Each row is a point. The points of each table are mixes of a few directions, plus a little noise. Count the directions of each table, and those that both share. Where both have some left over, give the other angles between the two spaces (their principal angles), to ten degrees, smallest first.

First (5 x 3):
[[2.17, -0.68, 3.58],
[-1.75, 3.51, 1.24],
[0.78, -1.35, -0.12],
[-0.42, -0.34, -1.34],
[-0.85, -1.19, -3.38]]
Second (7 x 3):
[[-3.16, -0.98, -2.12],
[-1.29, -0.36, -0.89],
[1.09, 3.60, 0.98],
[0.03, 0.35, 0.03],
[4.56, -0.74, 2.99],
[0.27, 0.57, 0.23],
[-1.64, -2.47, -1.24]]
Directions: first 2, second 2, shared 1; angles 40

First (9 x 8):
[[-0.28, -0.85, -3.12, 1.42, 1.75, 0.08, -1.86, 0.25],
[-1.36, -4.41, 5.21, -5.50, -2.95, 3.37, 2.23, 2.05],
[-0.64, -2.10, -0.89, -0.58, 0.48, 1.14, -0.81, 0.85],
[0.47, 1.57, -2.66, 2.43, 1.51, -1.30, -1.24, -0.75],
[-0.39, -1.17, -2.53, 0.90, 1.40, 0.36, -1.59, 0.42],
[0.12, 0.31, 3.24, -1.80, -1.81, 0.26, 1.86, -0.03],
[0.10, 0.32, 1.74, -0.86, -0.98, 0.06, 1.02, -0.08],
[1.14, 3.57, 1.42, 1.05, -0.77, -1.94, 1.34, -1.46],
[0.84, 2.76, -2.44, 2.94, 1.40, -1.99, -0.94, -1.25]]
Second (8 x 8):
[[-0.82, -1.94, -0.35, 3.08, -1.11, 2.82, 2.94, 5.57],
[-0.53, 1.35, 1.93, 0.45, -0.25, -2.37, -0.97, -4.42],
[-0.86, 1.88, 2.88, 0.93, -0.48, -3.34, -1.22, -6.19],
[0.03, -0.79, -0.70, 0.41, -0.11, 1.29, 0.84, 2.46],
[-0.58, -0.88, 0.15, 1.89, -0.69, 1.21, 1.54, 2.44],
[1.59, -0.24, -2.65, -3.64, 1.45, 0.98, -1.30, 1.53],
[0.49, 0.07, -0.69, -1.20, 0.46, 0.07, -0.56, 0.03],
[0.66, 0.58, -0.55, -1.92, 0.73, -0.67, -1.28, -1.42]]
Directions: first 2, second 2, shared 0; angles 50, 80

First (11 x 11):
[[0.63, -3.20, 1.08, -1.48, -2.14, -0.69, -3.37, -1.42, 2.74, -0.69, 0.98],
[-2.54, 3.09, 1.47, 1.64, 1.63, -4.39, 2.37, -3.15, -5.53, 0.71, -0.28],
[1.63, -2.78, -1.43, -1.66, -1.56, 4.01, -1.84, 3.79, 4.15, -1.12, -0.09],
[1.05, 0.83, 1.10, -0.87, 2.09, -2.48, 3.40, -1.36, -2.54, 2.14, -0.02],
[1.38, -1.67, -1.35, -1.25, -0.38, 1.15, 1.37, -0.05, 1.54, 0.52, 0.35],
[0.87, 0.85, 0.39, 1.05, 0.14, 1.79, -2.63, 1.32, 2.09, -0.22, -0.10],
[1.73, -0.92, -1.84, -0.18, -0.43, 3.71, -0.64, 2.23, 3.38, -0.18, 0.05],
[-2.28, -0.70, 0.16, -0.12, -1.11, -2.38, 0.43, -1.93, -2.15, -0.84, 0.20],
[-3.28, 0.60, 0.33, 0.78, -0.89, -1.52, -0.49, 0.06, -2.74, -1.73, -0.55],
[-1.76, 3.59, -1.52, 3.77, 0.53, 0.81, -0.08, -1.99, -0.82, -0.30, 0.00],
[2.65, 0.16, 1.45, -1.79, 2.11, 0.00, 1.74, 2.64, -0.28, 1.79, -0.58]]
Second (9 x 11):
[[-0.22, 1.03, -0.46, 1.61, -0.18, 0.38, -1.25, -1.75, 0.86, -0.09, 0.49],
[0.89, -3.53, 1.53, -5.95, 0.76, -1.14, 4.41, 6.52, -3.08, 0.31, -1.63],
[-0.33, 1.21, -0.50, 1.99, -0.25, 0.34, -1.46, -2.19, 1.05, -0.13, 0.58],
[-0.18, 0.69, -0.25, 1.03, -0.15, 0.19, -0.85, -1.25, 0.50, 0.02, 0.34],
[0.63, -2.58, 1.13, -4.29, 0.47, -0.80, 3.28, 4.67, -2.23, 0.19, -1.20],
[-0.49, 2.00, -0.88, 3.41, -0.42, 0.60, -2.62, -3.85, 1.77, -0.14, 0.96],
[0.14, -0.73, 0.32, -1.19, 0.11, -0.25, 0.86, 1.33, -0.72, 0.06, -0.34],
[-0.68, 2.72, -1.10, 4.51, -0.63, 0.91, -3.45, -5.00, 2.32, -0.18, 1.35],
[0.20, -0.75, 0.28, -1.31, 0.24, -0.26, 0.97, 1.36, -0.68, 0.08, -0.40]]
Directions: first 5, second 1, shared 1

First (11 x 18):
[[0.17, 0.15, -3.37, -3.07, -2.25, 0.03, 3.90, -1.55, 3.93, -0.16, 2.53, -1.99, -4.23, 2.89, -4.18, 1.13, -4.58, 1.98],
[-0.33, -0.71, 1.66, -0.49, 0.68, -1.77, -2.19, -0.20, -0.09, 0.61, 0.29, 0.98, 1.19, 1.16, 1.90, 1.01, -0.19, 0.32],
[-0.27, -0.36, 0.99, 1.07, 0.42, 0.20, -1.39, 0.07, -0.85, -0.15, -0.34, 0.52, 1.39, -0.43, 1.50, 0.11, 0.41, 0.01],
[0.17, 0.07, 2.99, -0.10, 2.21, -2.80, -3.17, 1.42, -2.25, 1.39, -1.62, 2.02, 2.34, -0.81, 2.74, -0.46, 4.07, -2.03],
[0.15, 0.37, 0.59, 1.18, 0.68, 0.51, -0.50, 0.82, -1.52, -0.05, -1.20, 0.40, 1.00, -1.68, 0.66, -0.99, 2.20, -1.14],
[-0.26, -0.12, -0.79, 2.30, -0.69, 2.91, 0.61, -0.31, -0.51, -1.31, -0.17, -0.71, 0.53, -1.32, 0.03, -0.41, -0.81, 0.59],
[0.46, 0.51, -0.03, -2.15, 0.40, -2.16, 0.49, 0.46, 0.53, 1.09, -0.02, 0.25, -1.14, 0.72, -0.98, -0.13, 1.06, -0.85],
[0.11, -0.41, 1.40, -4.26, 0.81, -5.22, -1.47, -0.19, 1.74, 2.18, 1.18, 1.14, -0.92, 3.53, 0.33, 1.70, -0.41, 0.07],
[-0.42, -0.10, 1.26, 5.79, 0.72, 4.41, -1.81, 0.87, -3.92, -1.83, -2.35, 0.42, 3.90, -4.50, 2.98, -1.77, 2.70, -0.88],
[0.44, 1.20, -2.89, 2.13, -1.23, 4.31, 3.69, 0.37, -0.49, -1.60, -0.84, -1.82, -1.44, -2.92, -2.86, -2.07, 0.48, -0.54],
[-0.29, -0.61, -1.89, -2.37, -1.77, -0.42, 1.80, -1.80, 3.44, -0.15, 2.60, -1.21, -2.62, 3.33, -2.08, 1.91, -4.91, 2.48]]
Second (8 x 18):
[[-0.54, -2.26, 1.18, -0.34, -0.41, -0.87, -0.60, 0.29, -0.68, 0.12, -1.33, 1.84, -0.36, 0.64, -1.15, -1.09, 0.71, 0.74],
[-1.64, -1.52, 1.18, -1.28, -0.61, 0.79, -1.72, -0.05, -0.19, 0.79, -3.19, 3.49, -1.33, -0.13, -2.36, -0.47, 0.21, 1.41],
[3.66, 2.36, -3.37, 3.66, 0.97, -1.32, 1.72, 0.38, 0.58, -1.25, 4.54, -6.37, 0.75, 2.52, 6.15, 0.44, 0.57, -2.60],
[-0.13, -1.78, -0.19, -0.85, -0.69, -1.76, 2.67, -0.34, -1.56, 0.07, 0.78, -0.95, 2.83, -0.94, 0.13, -1.21, -1.07, 0.15],
[-1.22, -0.78, -1.12, -1.48, -1.26, 0.75, -0.06, -0.07, -0.82, 1.41, -2.50, 1.43, -0.87, 0.59, 0.95, -0.91, -0.47, 0.04],
[2.49, 1.92, -4.07, 4.12, 0.87, 0.01, 1.21, -1.65, 1.13, -1.31, 1.16, -5.46, 3.33, -0.14, 3.04, 1.31, -1.54, 0.99],
[-0.67, -0.62, 3.35, -0.50, 0.64, 0.14, -2.16, 0.55, 0.67, -0.51, -0.43, 2.94, -1.58, -0.40, -3.66, 0.44, 1.28, 0.76],
[-2.01, 2.63, 3.07, -3.31, 0.43, 2.24, -1.15, 0.88, 1.01, 0.76, 1.05, 3.05, -2.77, -2.13, -3.07, 1.49, 0.32, -1.46]]
Directions: first 3, second 5, shared 0; angles 50, 70, 90

First (9 x 24):
[[0.33, -5.58, -2.26, 1.10, -1.93, 0.08, -1.63, 3.46, -0.59, -0.87, -1.09, 0.81, 0.64, 1.34, -0.85, -3.91, -2.25, -1.51, 0.43, -3.00, -3.50, 0.43, -2.07, 3.43],
[2.95, 1.24, 0.31, 4.57, -3.49, 1.76, 1.87, 1.43, -1.47, -1.69, 0.94, 3.31, 0.83, -3.56, -2.17, -0.54, 3.11, -0.24, 0.08, 0.75, -2.55, -4.54, -1.72, -0.23],
[0.33, -2.89, -1.16, 0.82, -1.21, 0.14, -0.76, 1.90, -0.38, -0.54, -0.52, 0.62, 0.39, 0.53, -0.55, -2.10, -1.01, -0.82, 0.23, -1.55, -1.99, -0.01, -1.19, 1.81],
[-0.41, 2.57, 1.06, -0.92, 1.23, -0.20, 0.62, -1.78, 0.41, 0.56, 0.42, -0.70, -0.38, -0.35, 0.59, 1.93, 0.82, 0.76, -0.22, 1.37, 1.92, 0.16, 1.13, -1.64],
[-0.22, 0.09, 0.05, -0.37, 0.32, -0.13, -0.08, -0.21, 0.11, 0.13, -0.04, -0.27, -0.07, 0.21, 0.18, 0.15, -0.15, 0.07, -0.02, 0.04, 0.29, 0.32, 0.20, -0.11],
[-1.30, 6.88, 2.84, -2.76, 3.54, -0.62, 1.56, -4.90, 1.18, 1.63, 1.12, -2.06, -1.07, -0.67, 1.74, 5.23, 2.00, 2.03, -0.61, 3.69, 5.31, 0.75, 3.18, -4.39],
[-2.05, -1.98, -0.67, -3.05, 2.15, -1.26, -1.64, -0.36, 0.96, 1.04, -0.85, -2.22, -0.48, 2.81, 1.40, -0.36, -2.67, -0.12, 0.02, -1.12, 1.15, 3.35, 0.84, 0.84],
[1.63, 3.94, 1.48, 2.17, -1.02, 1.04, 2.06, -1.08, -0.57, -0.52, 1.18, 1.55, 0.15, -2.94, -0.86, 1.90, 3.18, 0.72, -0.20, 2.18, 0.44, -3.03, 0.10, -2.10],
[-1.24, -4.29, -1.63, -1.52, 0.44, -0.81, -1.99, 1.55, 0.35, 0.24, -1.14, -1.10, 0.01, 2.63, 0.52, -2.29, -3.01, -0.88, 0.24, -2.34, -1.04, 2.53, -0.49, 2.39]]
Second (10 x 24):
[[1.26, -2.21, -0.83, 2.35, -2.30, 0.94, 0.35, 2.19, -0.72, -0.99, -0.08, 2.12, 0.69, -1.17, -1.35, -2.08, 0.52, -0.73, 0.52, -1.08, -2.52, -1.93, -1.48, 1.56],
[0.32, -0.71, 1.85, 0.71, -0.13, 1.76, 2.16, 2.43, 0.90, 0.63, 1.13, 4.07, -0.80, -2.87, -2.38, -0.83, 3.10, 0.66, 1.32, 0.31, 1.28, -2.73, 0.08, 1.74],
[-1.53, -0.16, -1.60, -0.84, -0.11, -0.18, -1.00, -2.99, 0.34, -0.60, -2.37, -2.19, 2.05, 1.70, 2.71, -0.33, -1.44, -0.61, 0.76, 0.01, -0.60, 0.76, 1.69, -1.89],
[-0.35, 1.04, 0.33, -1.33, 1.40, -0.99, -0.21, -0.83, 0.07, 0.67, 0.63, -1.39, -0.83, 0.71, 0.46, 1.45, -0.74, 0.41, -0.71, 0.28, 1.15, 1.58, 0.25, -0.50],
[1.01, 6.46, 3.14, -0.43, 1.71, -0.67, -2.29, -0.50, -0.22, 0.29, 1.00, -2.65, -2.48, 1.74, -0.19, 2.79, 0.94, 1.13, -3.40, 3.18, 3.36, 1.64, -0.29, -2.12],
[-2.24, -6.62, -4.62, 0.08, -2.23, 0.78, 1.26, -2.06, 0.45, -1.06, -3.33, 0.85, 4.54, -0.26, 2.56, -3.45, -2.06, -1.81, 4.13, -3.15, -4.21, -1.32, 1.70, 0.43],
[0.94, -2.59, -1.41, 2.58, -2.84, 1.24, 0.10, 1.60, -0.65, -1.43, -1.04, 1.95, 1.60, -0.91, -0.71, -2.69, 0.36, -1.08, 1.00, -1.16, -3.13, -2.30, -1.09, 1.17],
[0.16, -1.56, -1.03, -0.69, 0.55, -1.34, 0.39, 0.33, -0.58, 0.51, 1.13, -0.65, -0.60, 0.17, -0.16, 0.65, -1.71, -0.06, -0.33, -1.40, -0.85, 1.53, -0.92, 0.92],
[-0.30, 7.21, 3.70, -2.65, 3.80, -1.36, -1.73, -2.01, 0.64, 1.45, 1.33, -3.55, -3.06, 2.02, 0.66, 4.32, 0.66, 1.81, -3.15, 3.60, 5.47, 2.97, 1.12, -2.81],
[0.75, -0.86, 0.46, 0.23, 0.18, -0.17, 0.99, 1.80, -0.21, 0.54, 1.60, 1.40, -1.14, -1.15, -1.60, 0.16, 0.40, 0.29, -0.14, -0.59, 0.00, -0.21, -1.06, 1.53]]
Directions: first 2, second 4, shared 1; angles 40

First (10 x 32):
[[2.12, 2.88, 0.87, 3.93, 1.15, -2.09, 1.47, 1.78, -2.35, -3.66, 0.48, -5.31, 0.53, 1.90, -0.09, 1.49, 2.93, -4.19, 1.43, 0.02, 6.83, -3.32, -2.24, -0.23, -2.87, 6.99, 2.68, -0.83, -1.59, -3.58, -2.37, 0.77],
[1.03, 0.00, 1.16, 1.32, 0.90, -0.15, 0.20, -0.52, -0.46, -0.55, 0.36, 0.18, -1.54, 0.36, -0.23, -0.84, 0.20, -0.89, -0.95, -0.51, -0.63, -0.40, -0.96, -2.14, 1.91, -0.34, 0.88, -0.31, -0.28, 0.23, 0.02, 0.02],
[1.15, 1.31, 0.38, 1.68, 0.45, -0.36, 1.25, 0.58, -0.93, -1.31, -0.02, -1.73, 0.13, 0.48, 0.09, 0.50, 0.92, -1.70, 0.90, 0.00, 2.63, -1.06, -0.41, 0.16, -1.19, 2.79, 0.97, -0.01, -0.51, -1.27, -1.28, 0.31],
[2.06, 1.70, 1.72, 3.99, 1.75, -2.50, -0.01, 0.85, -2.17, -3.41, 0.99, -4.19, -1.13, 2.21, -0.59, 0.29, 2.71, -3.90, -0.66, -0.53, 4.27, -3.21, -3.44, -2.89, 0.07, 4.57, 3.00, -1.50, -1.62, -2.48, -1.01, 0.52],
[2.48, -0.15, 2.28, 2.17, 1.64, 1.36, 1.80, -1.79, -0.44, 0.02, 0.22, 2.44, -3.48, -0.30, -0.17, -2.34, -0.86, -1.05, -1.47, -1.10, -3.00, 0.48, -0.40, -3.77, 4.40, -2.31, 0.99, 0.31, 0.07, 1.64, -0.33, -0.05],
[0.21, -0.62, 0.71, 0.40, 0.52, -0.34, -0.74, -0.53, -0.09, -0.10, 0.40, 0.45, -1.16, 0.30, -0.31, -0.73, 0.05, -0.15, -1.29, -0.43, -1.26, -0.14, -0.95, -1.85, 1.82, -1.15, 0.43, -0.46, -0.12, 0.50, 0.68, -0.07],
[-3.41, -2.57, -1.56, -3.84, -1.37, -0.65, -3.94, -0.24, 1.67, 2.06, 0.13, 1.59, 1.11, -0.32, -0.31, 0.13, -0.90, 3.36, -1.66, 0.35, -3.40, 1.32, 0.14, 0.66, 0.57, -4.05, -1.90, -0.57, 0.69, 1.47, 2.91, -0.55],
[-3.19, -2.11, -2.03, -4.33, -1.83, 0.65, -2.37, -0.25, 2.03, 2.75, -0.46, 2.44, 1.71, -1.18, 0.15, 0.32, -1.64, 3.83, -0.31, 0.63, -3.33, 2.17, 1.83, 2.42, -0.51, -3.92, -2.64, 0.39, 1.15, 1.66, 2.08, -0.53],
[-0.58, 0.08, -1.17, -1.74, -1.05, 1.80, 1.40, -0.02, 0.91, 1.52, -0.92, 1.65, 1.29, -1.41, 0.64, 0.37, -1.32, 1.56, 1.71, 0.53, -0.66, 1.59, 2.59, 2.92, -1.62, -0.75, -1.57, 1.32, 0.83, 0.65, -0.60, -0.11],
[-1.90, -0.53, -2.34, -3.63, -2.07, 2.27, 0.90, 0.09, 1.78, 2.71, -1.34, 2.49, 2.50, -2.06, 0.85, 0.84, -2.05, 3.19, 2.23, 0.98, -1.44, 2.59, 3.82, 4.78, -2.69, -1.79, -2.82, 1.71, 1.37, 1.12, -0.11, -0.25]]
Second (11 x 32):
[[-0.36, 1.13, 0.40, -0.16, -0.63, -0.51, 0.46, 0.29, 0.38, 0.38, -0.31, 0.07, -0.17, -0.76, -0.35, 0.12, -0.06, -0.29, 0.37, -0.56, -0.20, 0.28, -0.94, 0.19, 0.06, -0.01, 0.09, -0.68, 0.76, 1.31, 1.55, 0.06],
[1.53, -5.00, -1.96, 0.63, 2.76, 2.46, -1.89, -1.33, -1.77, -1.85, 1.44, -0.33, 0.73, 3.44, 1.56, -0.26, 0.12, 1.22, -1.79, 2.28, 1.07, -1.41, 3.99, -0.93, -0.19, 0.15, -0.46, 2.88, -3.43, -5.60, -6.67, -0.09],
[-1.65, 5.60, 2.18, -0.66, -3.08, -2.73, 2.12, 1.41, 1.98, 2.07, -1.55, 0.28, -0.77, -3.86, -1.80, 0.28, -0.11, -1.31, 2.01, -2.55, -1.13, 1.52, -4.50, 1.10, 0.18, -0.17, 0.51, -3.19, 3.83, 6.22, 7.42, 0.22],
[-0.35, 1.08, 0.38, -0.15, -0.56, -0.51, 0.44, 0.26, 0.33, 0.41, -0.31, 0.03, -0.22, -0.70, -0.29, 0.03, -0.02, -0.27, 0.35, -0.51, -0.15, 0.27, -0.89, 0.24, 0.08, -0.05, 0.08, -0.65, 0.72, 1.15, 1.42, 0.01],
[0.67, -2.16, -0.79, 0.26, 1.18, 1.05, -0.77, -0.52, -0.73, -0.74, 0.64, -0.17, 0.29, 1.48, 0.74, -0.11, 0.05, 0.46, -0.76, 0.97, 0.45, -0.58, 1.72, -0.41, -0.07, 0.06, -0.18, 1.19, -1.44, -2.35, -2.78, -0.11],
[1.60, -5.44, -2.08, 0.74, 2.96, 2.58, -2.03, -1.40, -1.94, -1.96, 1.47, -0.28, 0.79, 3.69, 1.73, -0.39, 0.08, 1.32, -1.88, 2.47, 1.05, -1.43, 4.31, -1.05, -0.19, 0.18, -0.41, 3.17, -3.64, -6.00, -7.15, -0.13],
[-0.43, 1.48, 0.56, -0.18, -0.82, -0.74, 0.61, 0.36, 0.50, 0.54, -0.41, 0.08, -0.17, -1.01, -0.47, 0.07, -0.07, -0.36, 0.54, -0.64, -0.31, 0.40, -1.23, 0.25, 0.07, -0.02, 0.10, -0.84, 1.03, 1.69, 2.00, 0.09],
[1.13, -3.77, -1.44, 0.42, 2.05, 1.79, -1.42, -0.97, -1.32, -1.34, 1.05, -0.20, 0.57, 2.61, 1.27, -0.17, 0.09, 0.83, -1.27, 1.69, 0.80, -1.02, 3.04, -0.72, -0.15, 0.10, -0.30, 2.21, -2.57, -4.23, -5.02, -0.07],
[-1.59, 5.43, 2.12, -0.65, -3.00, -2.64, 2.11, 1.38, 1.89, 1.96, -1.49, 0.30, -0.82, -3.66, -1.70, 0.24, -0.10, -1.22, 1.90, -2.45, -1.09, 1.51, -4.37, 1.07, 0.17, -0.13, 0.44, -3.13, 3.67, 6.04, 7.16, 0.14],
[-1.10, 3.74, 1.44, -0.39, -2.09, -1.84, 1.42, 0.93, 1.32, 1.34, -1.08, 0.19, -0.57, -2.53, -1.22, 0.15, -0.07, -0.85, 1.29, -1.66, -0.74, 1.05, -2.97, 0.75, 0.17, -0.06, 0.34, -2.17, 2.60, 4.15, 4.92, 0.08],
[0.67, -2.21, -0.87, 0.29, 1.25, 1.08, -0.86, -0.56, -0.76, -0.80, 0.60, -0.11, 0.38, 1.51, 0.71, -0.06, 0.02, 0.51, -0.77, 0.92, 0.44, -0.61, 1.78, -0.44, -0.08, 0.04, -0.23, 1.27, -1.49, -2.38, -2.85, -0.08]]
Directions: first 3, second 1, shared 0; angles 80
